Each row is a point. Each copy is the shape, with its points in the same order, stretched, turned, moved and blurred by noise. Say if it was mirrored as well.
In the rows, 128 means zero.

Shape (9 x 3):
[[166  98  90]
 [160 167  98]
 [152 102 116]
 [125 123 120]
 [138 162 125]
 [109 111 127]
 [100 175 139]
 [115 172 105]
 [112 107 123]]
Copy 1 (9 x 3):
[[172 157  65]
 [143 205 111]
 [166 139  99]
 [133 130 103]
 [120 174 134]
 [129 106 103]
 [ 88 146 136]
 [ 98 171 109]
 [129 104  99]]
Copy 1 is: only turned
Copy 2 (9 x 3):
[[170 142 186]
 [138  97 180]
 [140 150 162]
 [140 139 139]
 [113 108 150]
 [135 151 111]
 [101  99 117]
 [138  97 143]
 [143 153 119]]
Copy 2 is: mirrored
Copy 3 (9 x 3):
[[ 78 131 151]
 [105 167 149]
 [ 98 132 130]
 [118 132 148]
 [129 164 131]
 [123 125 147]
 [151 156 145]
 [136 158 171]
 [119 121 154]]
Copy 3 is: only turned

Shape (11 x 6):
[[132 136 104  82 128 140]
 [160 176 127 145 145 132]
 [117 148 130 126 163 141]
 [140 105 141 128 168 126]
 [127 141 127  92 178 105]
 [100 144 157 149 163 147]
 [113 144 101 107 151  89]
 [174 119  94 108 141 102]
 [150 118 116 163 153 128]
 [142 120 109 116  88 116]
 [135 118 105 152 132 172]]
Copy 1 (11 x 6):
[[140 138 140 177 162 149]
 [181 107 137 122  88 166]
 [138 126 132 102 144 169]
 [116  80 143  88 161 152]
 [173 113 164 109 192 143]
 [106 128 136  57 132 165]
 [174 146 127 110 176 116]
 [170  81 132 157 147 125]
 [134  84 100  97 115 155]
 [124 135 131 165 117 106]
 [ 97 112  83 138 111 181]]
Copy 1 is: mirrored
Copy 2 (11 x 6):
[[144 118 153 120 107 149]
 [104 128  75 101  94 121]
 [ 91 124  94 107 140 155]
 [109 112  85 158 159 139]
 [113  87  99 101 161 148]
 [ 64 140  77 108 159 155]
 [137 108 105  84 163 129]
 [172 102 106 143 119 118]
 [124 135  61 149 136 126]
 [160 148 152 137 103 102]
 [129 157 100 156 110 158]]
Copy 2 is: mirrored
Copy 3 (11 x 6):
[[112  98  97  99 121 101]
 [153 104 102 111  76 134]
 [174 118 118  98 116 123]
 [158 105 116 156 138 111]
 [146  80 134 116 125 105]
 [205 152 133 104 117 126]
 [130  99 150 127 140 137]
 [ 91  65 101 164 130 121]
 [154 111 107 160 130 145]
 [ 95 128 112 156 133 129]
 [155 132  78 120 127 138]]
Copy 3 is: mirrored
Copy 4 (11 x 6):
[[117 105 143  95  91 119]
 [117 106 107 135 140 194]
 [149 103 154 120 122 137]
 [166 146 116 144 105 110]
 [152  83 131 136  95 118]
 [165 115 162 129 155 132]
 [118  87 150 143  87 127]
 [118 138  97 145  66 144]
 [142 160 124 150 104 165]
 [ 89 143 124 131 114 122]
 [142 169 159 110 108 156]]
Copy 4 is: only turned

Shape (14 x 8):
[[ 88 153 161 111 156 102 102 104]
 [ 98 142 145 124 162 124 163 114]
 [126 103 168  82 103 168  99 133]
 [106 108 151 109 121 115 116  71]
 [111  93 105 109 169 123  90  78]
 [134 110 131  93 181 110 140 140]
 [ 89 132 137 133 153 129 145 128]
 [129 121 147 133 128 115 132 144]
 [155 106 129 100 129 121 156 123]
 [127 136 136 165  95 122 120  98]
 [134 168 139 134 136 177 103 123]
 [124  77 154  96 111 138 153 153]
 [101 109  66 108 100 151 144 123]
 [120 129 136 144 147 126 176 128]]
Copy 1 (14 x 8):
[[117 121 177 164 156 132  88 146]
 [127 131 157 129 169 129 127 176]
 [159 109 173 113 103 102  98 105]
 [144 121 133 142 163 127  61 171]
 [104 114 129 139 199 109  52 120]
 [ 94  95 156  92 146 128 120 140]
 [135 128 158 139 167 124 127 147]
 [139 103 142 128 118 121 132 148]
 [129 116 120  86 129 132 116 162]
 [155 127 100 161 123 113 107 168]
 [137 140 169 153 104  85 125 129]
 [160  98 144  86 123 134 129 124]
 [137 157 121  91 165 145 112 100]
 [139 123 138 119 140 122 141 180]]
Copy 1 is: mirrored
Copy 2 (14 x 8):
[[141 152 125 148 139 100 192  90]
 [153 154  85 152 149 106 137 132]
 [127 140 168  88 169 109 154 191]
 [ 82 145 129 133 189  98 189 126]
 [ 87 110 121 166 158  48 180 144]
 [160 118  93 116 127  27 114 162]
 [153 130  85 147 154 121 146 139]
 [134 105 111 101 138 130 118 132]
 [114 135 116  91 139  77 105 171]
 [ 72 116 140 124 147 187 144  97]
 [126 152 177 152 102 155 127 137]
 [143 110  99  68 187  98 115 204]
 [103 141  87 109 133 131 158 204]
 [142 130  83 133 150 128 100 140]]
Copy 2 is: only turned
Copy 3 (14 x 8):
[[108  96 123 133 100 185 145 160]
 [130 162 128 139 128 164 139 135]
 [119  75  79 127 174 153 121  92]
 [141 108  79 135  91 144 160 107]
 [111 100  70 140  93  98  96 147]
 [107 109 116 166 131 115 103 135]
 [121 159 121 131 141 148 138 144]
 [138 114 124 135 138 130 147 119]
 [140 112 109 149 124 106 128  79]
 [170 118 114 100 103 137 164 107]
 [133  96 125  94 154 179  84 140]
 [129 131  91 154 175 109 151  78]
 [100 160 100 109 142  69 119  82]
 [150 170 131 138 137 137 144 118]]
Copy 3 is: only turned
Copy 4 (14 x 8):
[[158 137 146  95 128 160 134 158]
 [132 114  91 106 117 149 126 149]
 [154 117 148 135 141  87 134 168]
 [156  91 149 113 146 155 126 147]
 [169 103 145  83 140 127  74 126]
 [171 119 103 120  91 132  93 132]
 [139 128 101 102 123 135 137 144]
 [156 130 125 140 119 139 146 129]
 [154  91 113 148 106 135 111 126]
 [125 122 145 149 146 158 153 111]
 [103 163 130 133 131 123 114 149]
 [173  95 113 137 126 100 142 145]
 [120  81 126  89 122  96 118 105]
 [141 123  85 127 117 145 135 137]]
Copy 4 is: only turned
